Every row gives one point. Any point is a mix of the corners, with weights that add up to 1. It lies inside the corners' shape when no weight is negative. Is each point inside? If not, which corners have a negative weight?
In the rows, 128 means zero.

Corners:
(1): [107 111]
(2): [160 196]
(3): [141 109]
Points:
[152 140] => outside (1)
[115 122] => inside
[136 140] => inside
[148 146] => inside
[150 176] => inside
[158 190] => inside
[128 104] => outside (2)

Corners:
(1): [115  69 140 120]
(2): [ 75  79 160 154]
(3): [118 148  97 162]
(4): [105 208 133 110]
(5): [147 147 153 185]
Points:
[123 145 124 131] => outside (2)
[114 182 137 129] => inside
[ 66  88 164 117] => outside (3, 5)
[134 151 128 158] => outside (2)
[102  94 145 139] => inside
[112 156 143 154] => outside (1)
[117  99 138 139] => inside
[ 99 117 114 138] => outside (5)

Corners:
(1): [141 139 157  86  94 182 141 132 133]
(2): [130  95 143 152 125 150 153 158  98]
(3): [189 177 147 185 139 147 213 118 140]
(4): [133  85 139 163 129 170 164 101  77]
(5): [ 94 125 108 111 147 141 147 138 131]
(6): [147 134 137  55  83 132 111 126 101]
(7): [185 114 134 151 144 138 119 141  96]
(8): [127  62  57 166 114 207 133  56 158]
(9): [ 51 226 179  89 142  85 171 119 196]
(10): [143 185 105 134 128 162 120 129 114]
Points:
[130 115 128 135 125 159 148 121 110] => inside
[127 144 122 141 138 152 150 128 126] => outside (6)
[131 149 158 137 139 119 172 127 122] => outside (1, 8, 10)
[118 123 125 142 134 142 156 109 139] => outside (1, 10)
[144 113 130 146 128 152 144 132 114] => inside
[120 175 137 117 130 123 150 123 145] => outside (1, 4)
[134 153 128 118 121 153 135 127 122] => inside

Corners:
(1): [126 127 198 128 175 190 111 115 117  97 154  83 173 132]
(2): [140 121 119 165 184 138 102 117  75  67 149 113 132 130]
(3): [186 131 125 110 128 154  96 122 140  72 104 118 148 142]
(4): [153  89  99 144 118 128 181 117 130 187 140 224  86  81]
(5): [160 123 144 138 153 154  87 122 130 108 138 149 154 163]
(6): [156 161 152 188 177 100 121 122  79  76 123  96 136 110]
(7): [122  77  72 179  94 143 143 128 165 192 103 216  97  67]
(8): [177 107 136 121 142 161 124 182 123 122 120 125 121 153]
(9): [123 124 129 119 115 130  91 125 121 127 159 131 131 151]
(10): [147 122 150 185 130 149 134  78  81 115 148 123 115 140]
(11): [141 140 142 133 159 152 108 149 133  32 106 119 133 148]
(12): [131 177  98 191 167 127 141 133  66 113 123 140 135 127]
(13): [133 109 104 180 153  95 165 105  86 113 127 131 148 136]
(14): [132 102  85 149 154 143 171 102 139 248 144 204  64 110]
(15): [173 144 129 131 134 155 101 147 165  39 150 105 139 146]
Points:
[155 113 136 157 144 144 129 129 126  94 132 137 129 119] => outside (3, 9, 12, 14)
[141 121 127 158 147 139 131 120 113 116 137 144 123 130] => outside (3)
[155 124 103 165 140 128 136 116 120 114 119 161 118 116] => outside (1, 8, 9)
[140 120 115 156 142 137 134 115 119 132 131 152 119 120] => outside (8)
[145 128 124 164 168 135 122 128 109 107 117 136 140 128] => outside (4, 9, 10, 15)
